Every row gives one point. Each copy is the shape, with its points in the same order, turned, moved and blurred by noise. Say if it was mirrored as well.

Shape (7 x 3):
[[ -2  30 -66]
 [ 65   1  20]
 [ 13 -64  65]
 [ 10 -47 -39]
 [  7  44  -9]
 [ -9 -21 -33]
 [ 38   1 -39]]
Copy 1, 7 rows:
[[-52  26 -20]
 [-22 -85  -2]
 [ 68 -72  22]
 [ 20  -7 -42]
 [-52 -21  26]
 [  4   7 -12]
 [-38 -31 -34]]
Copy 1 is: mirrored
Copy 2, 7 rows:
[[ 40 -47   8]
 [ 14  38 -62]
 [-22  87 -10]
 [ 39  40  34]
 [-10 -26 -21]
 [ 20   7  30]
 [ 54  10 -13]]
Copy 2 is: only turned
Copy 3:
[[-22 -60 -30]
 [ 63   9  -3]
 [ 19  95 -10]
 [ -9  16 -70]
 [  2 -32  23]
 [-22   1 -40]
 [ 27 -21 -37]]
Copy 3 is: mirrored

Shape, 9 rows:
[[ 37  40  -4 -10]
 [ 25 -15 -10 -25]
 [ -5 -37  35  -3]
 [-17  23  -3 -24]
 [ 33  -1 -16  45]
 [  5  -4  20 -24]
 [ -4  16  27  -9]
 [-20  -5  33 -23]
 [ 59  -8 -23 -70]]
Copy 1:
[[ 34  -1 -53 -10]
 [ 10 -14  -5 -35]
 [ 22  13  43  -7]
 [-11  24 -25   0]
 [ 40 -46 -11  23]
 [ 16  18   4 -18]
 [ 22  30  -8   2]
 [  8  38  17  -3]
 [ 10 -13 -33 -82]]
Copy 1 is: only turned
Copy 2 (9 x 4):
[[ 11  55  -5  -3]
 [ 35  13  24 -17]
 [  3 -30  35  11]
 [-18  14   2 -32]
 [ 40   6 -33  27]
 [ -4  10  30  -6]
 [-19   9  15   0]
 [-23 -10  33  -9]
 [ 54  57  48 -38]]
Copy 2 is: only turned
Copy 3:
[[-34  -6  32 -42]
 [ -6  26  41   3]
 [ 12  58  -3   6]
 [-33   3  -1   8]
 [ 28  -2  14 -61]
 [-19  32  10   0]
 [-28  23 -14  -9]
 [-24  40 -16  14]
 [-35  23  95   5]]
Copy 3 is: only turned
Copy 4 (9 x 4):
[[ 14 -16  48   4]
 [  3 -23   4  39]
 [-40  17 -18  35]
 [ 23  13   0  -2]
 [-43 -44  19 -11]
 [ -4  17   4  30]
 [ -9  23  14   7]
 [ -8  36  -9  22]
 [ 39 -37  26  73]]
Copy 4 is: mirrored

Shape:
[[-33  27 -30  13 -16 -45]
 [ 69  -5 -29 -12  17 -17]
 [ 59 -28  60  13 -42 -28]
 [-86 -13 -22   5 -10   5]
 [ 88  64 -17 -18 -35 -17]
 [ 15 -16   4  13 -37   5]
 [-20  -6 -47  58 -30   8]
 [-28 -49  18  -3  32  30]
 [-40  30 -37  10  -3  38]
 [-21  53  27  38  -8  -5]]
Copy 1, 10 rows:
[[ -5 -41  -7  38  -3 -28]
 [ 26 -25  60 -34   2 -15]
 [ -2  56  82  10  41  -9]
 [ 14   8 -64  22 -36  17]
 [-46 -54  79 -31  43 -18]
 [ -7  15  30   1  16  16]
 [-18  -2  -4  24 -42  51]
 [ 36  52 -22 -34 -11  15]
 [-33 -26 -35 -14 -22  18]
 [-47  16   7  16 -12 -30]]
Copy 1 is: only turned
Copy 2 (10 x 6):
[[ 38   5 -55  19 -11 -26]
 [-38   1   9   3 -57 -42]
 [-63 -30  12  -7  16  43]
 [ 95  13 -12  -9  -2  14]
 [-75  -7 -40 -22  -3 -70]
 [  5 -36   3  -7  -1   9]
 [ 58 -44   4  20  -4 -35]
 [ 35  29  58 -24 -25  29]
 [ 62  10   8 -31   3 -38]
 [ 21  38 -19   6  52 -18]]
Copy 2 is: mirrored
Copy 3:
[[-22 -52 -23 -36  20 -10]
 [  1  41 -42 -17  13  54]
 [  2 -21 -51  61 -28  69]
 [ 10 -52  27 -43 -28 -43]
 [  1  36 -85  31  63  24]
 [ 28 -18 -42  11 -30  13]
 [ 17 -26 -57 -42 -33 -32]
 [  6   5  35  -6 -65  12]
 [  4  -1  -5 -30  -8 -64]
 [-53 -34 -30  25  -7 -33]]
Copy 3 is: only turned

Shape (12 x 8):
[[-10   1  18 -38  -2  18  23  35]
 [ 41 -15 -67 -29  14  38  25  38]
 [ -8 -33 -73 -28 -39  39  44   9]
 [-21 -16   5  51  -2  -1 -40 -32]
 [  8  52 -59  56 -10 -46  24  29]
 [-15  -6 -25 -17  -1  40 -21  49]
 [-26 -28   7  29   3 -35 -32 -28]
 [-35  55 -23 -39 -14 -13  27  25]
 [ 27  24  11   4 -44 -40 -26  17]
 [  8  22  14  24   8  27 -27 -26]
 [-19  48  13 -13 -25  27  48  16]
 [ 23  44 -24 -11 -29 -30  12 -33]]
Copy 1 (12 x 8):
[[-42  35  13  -5 -15  24 -36 -31]
 [-40  68 -62  -6 -41  41   6  14]
 [ -9  34 -65 -48 -14  69 -30  10]
 [ 43  13  25 -11  32 -18  23   6]
 [ -3  30 -36  76  50  27 -17  54]
 [  0  78 -16  -3 -23  13 -21 -26]
 [ 43  -6  35   1  11 -14   6  15]
 [-27   8 -31  43   9  27 -60 -33]
 [-26  24   2  15  26 -47 -45  31]
 [-10  25   1  -2  34 -23  32 -22]
 [-53  23 -10  11  39  33 -42 -39]
 [-32 -22 -44  11  34 -18 -21  15]]
Copy 1 is: mirrored
Copy 2, 12 rows:
[[-23  -6 -31  11 -20 -58 -48  23]
 [  6  40 -13  -9  34 -83  -2  47]
 [ 55  16  -1  -5  33 -63 -48  26]
 [ -2   5  -9  -6  -6  58  -4 -11]
 [-19 -38  28 -76  22  -3  -5  67]
 [-19  37 -29  13  28 -25 -48  34]
 [ -9  -4  28  -3 -31  42 -16 -11]
 [-21 -60   5  10  23 -48 -58  52]
 [-16 -13  -9  -8 -61  15 -26  76]
 [-27 -10 -44  11  11  20  16  13]
 [  4 -55 -52  -7   7 -42 -53  30]
 [ 24 -61   8   8 -12 -17   3  58]]
Copy 2 is: only turned
Copy 3 (12 x 8):
[[  3  46 -37 -24   8  30  34  -6]
 [-77  10 -48 -29  11  41 -22  -8]
 [-95  -1 -36 -35  24  24  54  -1]
 [ 12 -29  32  -5  -8 -14  25  57]
 [-21 -64 -37  27 -62  -7  14 -35]
 [-14   1 -45 -32   2  58  19  35]
 [ 27 -36  26 -21  12 -30  26  30]
 [  4  -3 -57  24  11  36  58 -35]
 [ 27 -24  25 -20 -31  36  25 -33]
 [  7   6  27  24  -9  19   3  37]
 [ -9  44 -34  27 -21  29  62 -16]
 [-17 -21  22  30   2  17  29 -48]]
Copy 3 is: mirrored
Copy 4 (12 x 8):
[[-30 -16   7   7  12  57  11   8]
 [-95  23   3  -2  -6   3 -25  -5]
 [-88  45  -5  29 -49  44  13  -4]
 [ 51  41 -19   1 -25  -9  30 -20]
 [-32 -45 -19  30 -54 -63  32   5]
 [-42   0  -1 -19  -5  35  11 -47]
 [ 39  39 -16  -7 -10  -8  56   7]
 [-45 -41  27  43  -2  24  55  -7]
 [ 16 -28  36 -17 -42  -6  25  20]
 [ 35  20  11  19   0  -4  -7 -25]
 [-18 -39   4  59 -12  49   5  -2]
 [ -7   3  52  46 -30 -19  26  28]]
Copy 4 is: only turned
